Every row gives one point. Each copy is the shape, with its points in the same order, stretched, turned, moved and blurred by noise. Some copies are also mirrored. Which?

Shape (7 x 3):
[[-20  16 -55]
 [-12  34 -51]
 [ 32  -5  32]
 [ 16 -34  11]
 [ 38 -15 -23]
 [ 46 -24  56]
 [-26 -17 -49]]
Copy 1 (7 x 3):
[[  9  25 -54]
 [  4  -2 -59]
 [ -9 -24  27]
 [  7  14  25]
 [ 47 -12  18]
 [-10 -27  55]
 [ 18  52 -39]]
Copy 1 is: mirrored
Copy 2 (7 x 3):
[[ 40  16 -37]
 [ 57  30 -17]
 [ -6  -6  44]
 [-26  -9   1]
 [-13  28  -2]
 [-37 -28  53]
 [  5   5 -53]]
Copy 2 is: mirrored
Copy 3 (7 x 3):
[[-51  -9  14]
 [-61  19  20]
 [ 49  39   2]
 [ 64   0  13]
 [ 40  20  58]
 [ 95  46  -3]
 [-19 -38  14]]
Copy 3 is: mirrored

Shape (6 x 3):
[[-12  35  24]
 [-16  12 -23]
 [ 15  -2 -27]
 [ 24  -9 -46]
 [ -7  -7  16]
 [ 10  29  68]]
Copy 1 (6 x 3):
[[ 36 -15 -36]
 [ 13  31 -37]
 [ 10  37  -1]
 [  8  49  13]
 [  2  -4 -13]
 [ 43 -70 -15]]
Copy 1 is: mirrored
Copy 2 (6 x 3):
[[  7 -51  14]
 [-14  22  15]
 [ 26  49  25]
 [ 25  77  27]
 [ 31   8  -8]
 [ 59 -92   1]]
Copy 2 is: only turned
Copy 3 (6 x 3):
[[ 30 -47 -31]
 [ 39  15 -12]
 [  8  24  25]
 [ 10  54  38]
 [ -5 -24 -14]
 [ -4 -95 -26]]
Copy 3 is: mirrored

Shape (9 x 4):
[[ 19  44  -8 -60]
 [ 43 -36 -32  10]
 [ 10 -57  13  13]
 [-26   2   7  18]
 [-22  15  24  26]
 [ -7  44   4  31]
 [ 17 -35  13 -45]
 [-25  37 -47 -82]
 [-12  21 -27  11]]
Copy 1 (9 x 4):
[[-62 -24 -87  -6]
 [-56  -7  58  39]
 [-22  41  72 -26]
 [ 39   8  -6  -7]
 [ 41  39 -18   7]
 [ 31  11 -46  42]
 [-52  27  17 -52]
 [-22 -85 -95 -54]
 [ 18 -32 -24  26]]
Copy 1 is: mirrored
Copy 2 (9 x 4):
[[  0  44 -70  -2]
 [ 31 -39 -14 -21]
 [-14 -56   1   4]
 [ -6  -5   7  40]
 [-14  -6  -9  58]
 [ 10   7 -20  64]
 [-24 -13 -48 -20]
 [ -3  69 -19 -21]
 [ 19  10   9  24]]
Copy 2 is: mirrored

Shape (10 x 6):
[[-20  18  26 -29  12  30]
 [ 10   2 -47  32 -40 -41]
 [ 31 -16  39 -14  15   6]
 [ -7  -6  -3   6  24  39]
 [-30 -17  13  38  29  36]
 [ 55  35   5  18   2 -91]
 [-67  -4  12   7  -4 -32]
 [-24 -21  19 -23  55 -25]
 [ 43 -19  38  16 -11  65]
 [ 19  -7   3   1   5 -43]]
Copy 1 (10 x 6):
[[ 12  46   1 -27 -37 -30]
 [-63 -27   3  42  21  19]
 [ 51   3  21  -1 -10 -50]
 [  8  14  20 -41 -31   8]
 [ 31  24  -1 -32 -17  58]
 [  3 -32 -68  78  -1 -47]
 [-19  66 -42  27  25  26]
 [ 33  58 -39 -18  37 -40]
 [ 60 -22  82 -18 -42  -1]
 [  4  -2 -20  25  22 -33]]
Copy 1 is: only turned
Copy 2 (10 x 6):
[[-45   8 -34   5 -10   8]
 [ 48 -21  36 -41  40   8]
 [-16  41   4  27 -37   4]
 [-17   6 -21  39  29 -20]
 [ -9 -23  -1  63  28 -11]
 [ 39  34  32 -51  -5  73]
 [-33 -61  38 -21  18  30]
 [-42   3  40  13  12  27]
 [  1  38 -40  68 -39 -39]
 [  4  16  35 -17   5  29]]
Copy 2 is: mirrored
Copy 3 (10 x 6):
[[ 11 -18   8  -3  35 -11]
 [-20  95   8   8 -21 -18]
 [-22 -28  -6 -15  -2 -20]
 [-10 -23  12  30  -3 -29]
 [-10 -15  35  54  -5   4]
 [-16  71  16 -66 -48 -18]
 [-12  37  60  10  47  15]
 [-36 -23  51 -24  28 -15]
 [ -8 -37 -42  44 -17   9]
 [-29  31  13 -27 -11  -9]]
Copy 3 is: only turned
Copy 4 (10 x 6):
[[ 22 -14  26 -32  -4  25]
 [-28  30 -24  58  10   2]
 [ -9 -10  13 -50  43 -22]
 [ -5 -36  22  -2  -3 -25]
 [  3 -39   7 -17 -31 -57]
 [  8  53  11  -1  85 -50]
 [ 39  10 -38 -18 -39  14]
 [ 56 -30 -25 -38  27 -26]
 [-68 -24  43 -44  11 -31]
 [  3  12 -15  -8  42 -20]]
Copy 4 is: mirrored

Shape (9 x 6):
[[ -8   7 -64  46  12 -68]
 [ -6  16 -46   4 -69  17]
 [ 78  23  31 -36  -1  -3]
 [ 11  71  21 -25   9  38]
 [ 19   0 -22  25 -28 -15]
 [ 12 -21 -35  16 -10  33]
 [ -5 -19 -52 -26 -50  30]
 [  8 -19 -27  25  11  44]
 [ -1   0  25  -7 -21 -35]]
Copy 1 (9 x 6):
[[ 10  46  34  30   0 -71]
 [ 86   0  -7  -6   8  -9]
 [-20  -6   4 -41 -44  72]
 [ 16 -43  15  15 -79  50]
 [ 41  24  -8  -6 -11 -10]
 [ 40  10 -14  35  11  27]
 [ 67 -17  -7   6  30  12]
 [ 36   6 -15  51   1  30]
 [ 16 -22  -7 -26 -21 -28]]
Copy 1 is: mirrored
Copy 2 (9 x 6):
[[ 44  68 -73 -16  40 -21]
 [ 26  -4  11  24 -39 -30]
 [-53  21  16  58  30  -7]
 [  3 -30  13  63  28   1]
 [  9  34 -13  14  11 -39]
 [  9  26  43   5 -26  17]
 [  0   0  49  10 -66  18]
 [ 17  26  57   2  -8  28]
 [-20   1 -33   0  30 -37]]
Copy 2 is: only turned
Copy 3 (9 x 6):
[[ 41  95  11 -24  16  11]
 [ 24  76 -21  95 -20  14]
 [ 86 -53  11  29 -20  16]
 [ 49  -5  -8  78   6 -48]
 [ 27  48  30   9 -12  26]
 [-12  22  -3  41  13  15]
 [  3  36 -42  77 -20  19]
 [-32   8   2  35  25 -13]
 [ 34  24  34 -14 -52 -12]]
Copy 3 is: mirrored
Copy 4 (9 x 6):
[[-30  74  16 -26 -81   8]
 [ 54  34  44 -20  29  18]
 [-12 -22 -43 -68  52  23]
 [-18 -69  28 -39  36  30]
 [ 22  36  -2 -30 -10  -8]
 [ 41   1 -16  15  -8  19]
 [ 53  31  23  27  40  45]
 [ 37 -20 -20  24 -17  19]
 [-26  31  14 -30  34 -20]]
Copy 4 is: mirrored
